Every row gives one point. Examples show where two turns around zero, p and q, send a point. Write where each new point lands after one turn and then the other. Backwards means that the second turn is done in reverse. Each puzzle has new turns, and all numbers are rounded.

Turn p:
[ 0.21 -0.11  0.01] => [ 0.12 -0.06  0.20]
[0.29 0.09 0.52] => [-0.26  0.21  0.50]
[ 0.12  0.22 -0.55] => [ 0.51  0.17 -0.27]
[-0.61 -0.19  0.01] => [-0.36 -0.31 -0.43]
Turn q:
[-0.23  0.05 -0.04] => [-0.22  0.09 -0.03]
[-0.07  0.42  0.26] => [-0.09  0.20  0.45]
[-0.70  0.13 -0.01] => [-0.68  0.21 -0.01]
[ 0.20 -0.11  0.24] => [ 0.15 -0.25  0.15]
[ 0.68 -0.30  0.05] => [ 0.65 -0.36 -0.06]
[ 0.11 -0.20 -0.50] => [ 0.18  0.11 -0.51]
Where do these land?
q, then p: [ 0.06 -0.52 -0.32] => [ 0.51 -0.29 -0.19]
p, then q: [-0.01 -0.35 -0.22] => [ 0.17 -0.30 -0.23]
p, then q: [-0.37  0.20  0.22] => [-0.35  0.29 -0.13]
p, then q: [-0.29  0.28 -0.48] => [ 0.31  0.42 -0.35]
p, then q: [0.38 0.06 0.45] => [-0.22 -0.13  0.53]
q, then p: [0.23 0.33 0.35] => [-0.30  0.13  0.42]

Turn p:
[-0.05  0.00  0.25  0.43  0.18  0.26] => [0.10 0.13 0.39 0.41 0.08 0.03]
[ 0.26  0.20  0.31  0.07 -0.38 -0.16] => [-0.23  0.31  0.16 -0.20 -0.05 -0.39]
[-0.35 -0.05 -1.22 -0.30 -0.17  0.15] => [ 0.05 -0.53 -0.90  0.12 -0.72  0.36]
[ 0.41 -0.19  0.03 -0.18  0.27  0.18] => [ 0.41  0.02  0.22 -0.31 -0.02  0.19]
[-0.12 -0.26  0.12 -0.24 -0.18 -0.06] => [-0.03 -0.32 -0.01 -0.16  0.11 -0.21]
[-0.02 -0.20  0.30  0.52  0.19 -0.52] => [ 0.19  0.36 -0.07  0.30  0.58 -0.32]
[-0.12  0.50  0.20 -0.30  0.09  0.15] => [-0.48  0.03  0.22 -0.16  0.01  0.35]
Turn q:
[-0.42  0.02  0.08 -0.06  0.30 -0.24] => [ 0.09  0.02  0.25 -0.47  0.02 -0.20]
[-0.21  0.55  0.29 -0.07 -0.23 -0.08] => [ 0.28  0.48 -0.12 -0.06 -0.34 -0.24]
[ 0.02  0.64 -0.13  0.25 -0.02 -0.04] => [-0.01  0.39 -0.21  0.16  0.07 -0.51]
[ 0.42  0.41 -0.02  0.17 -0.07  0.17] => [ 0.11  0.19 -0.26  0.49  0.13 -0.18]
[ 0.29 -0.77  0.03 -0.43  0.48  0.41] => [ 0.15 -0.45  0.34  0.01  0.52  0.80]
[-0.17 -0.68 -0.15 -0.21 -0.41  0.33] => [-0.45 -0.14  0.13 -0.04 -0.25  0.73]
[ 0.26  0.16  0.26  0.27  0.08 -0.31] => [ 0.29 -0.22 -0.07  0.18 -0.09 -0.40]
[ 0.27  0.37 -0.23 -0.17 -0.24 -0.23] => [ 0.04  0.12 -0.61  0.02  0.01 -0.12]
[-0.46 -0.70 -0.15  0.26  0.13 -0.03] => [-0.50 -0.40  0.54 -0.30 -0.07  0.10]
Where do these land?
q, then p backwards: [-0.12  0.58  0.42 -0.51  0.04  0.59] => [ 0.68  0.17 -0.08  0.52  0.60 -0.09]
q, then p backwards: [-0.53 -0.18 -0.23  0.47  0.49 -0.21] => [ 0.02 -0.05  0.76 -0.30 -0.44  0.03]
q, then p: [-0.53  0.06 -0.02 -0.31  0.55 -0.14] => [-0.16 -0.08  0.17 -0.65  0.31  0.36]
q, then p: [ 0.22 -0.21 -0.11  0.13  0.22  0.08] => [ 0.26 -0.07  0.10  0.19  0.23  0.05]
q, then p: [ 0.14 -0.10 -0.04  0.01 -0.11  0.06] => [ 0.08 -0.06  0.02  0.17 -0.08 -0.03]
p, then q: [ 0.40  0.04 -0.43  0.15 -0.46 -0.29] => [-0.22  0.12 -0.74 -0.15 -0.12 -0.16]
p, then q: [ 0.19 -0.37 -0.03 -0.05 -0.39  0.05] => [ 0.08 -0.37 -0.36 -0.13 -0.20  0.07]
q, then p backwards: [-0.06  0.35  0.54  0.01 -0.48  0.48] => [ 0.36  0.30 -0.32  0.67  0.10  0.33]
q, then p backwards: [ 0.29 -0.16 -0.10  0.10  0.14 -0.63] => [-0.26 -0.50 -0.12 -0.33 -0.28 -0.13]
